Each row is a point. Before rounding, the points of a table are all equally far from one centre. They may lie mostly on one side of it. Where is the centre, to within rounding?

Points (8 x 3)
[[-40  15 -35]
 [-40  15 -33]
 [-23  28 -24]
 [ -8  32 -40]
 [  0  25 -56]
 [-15 -25 -71]
 [-39  11 -19]
 [-42  -7 -55]]
Centre: [ -6  -9 -34]

Points (18 x 11)
[[ 15 -12 -61 -44   5  29   7 -29   8  45 -11]
 [ 40   0 -43 -12 -29  23   4  10 -11  64   2]
 [ 40 -46 -42 -29  -7  -3  -7 -15  36  62   2]
 [ 11 -22 -36 -76 -67  34  10 -18   2  36  22]
 [ 10 -48  32 -55 -27   7  13 -45   6  16   6]
 [ 64   2 -64 -47 -40 -14 -12  -2  37  47   2]
 [ 63 -17 -16 -50  -6  12  28  11  38  47  33]
 [ 35 -16 -37 -55 -38   8 -37 -59  19  58  12]
 [ 31 -24 -33 -64 -43  43 -39  28   3  48  -1]
 [ 12 -12 -29 -45 -53  45 -10  -2   5  38 -33]
 [  5  -5 -23 -89 -38 -15  41 -14 -20   1  19]
 [ 48 -22 -41 -72 -52   9  22   9  17  32   8]
 [ 43 -42 -34 -45   4 -11  20 -47   6   8   1]
 [ 58 -27  10 -43 -37 -30  -7   6  -6  35 -18]
 [ 24 -17 -36 -48 -57  14 -15 -19  14  48 -33]
 [ 19 -32 -37 -23 -24  16  28 -65   6  -4   8]
 [ -1 -18  43 -31  -1 -38   9  13  35  44  -9]
 [ 65 -28  -4 -21 -35   3 -34 -24  32  47 -14]]
Centre: [  3   5 -14 -31 -19  -5 -28   1  21  -3  32]
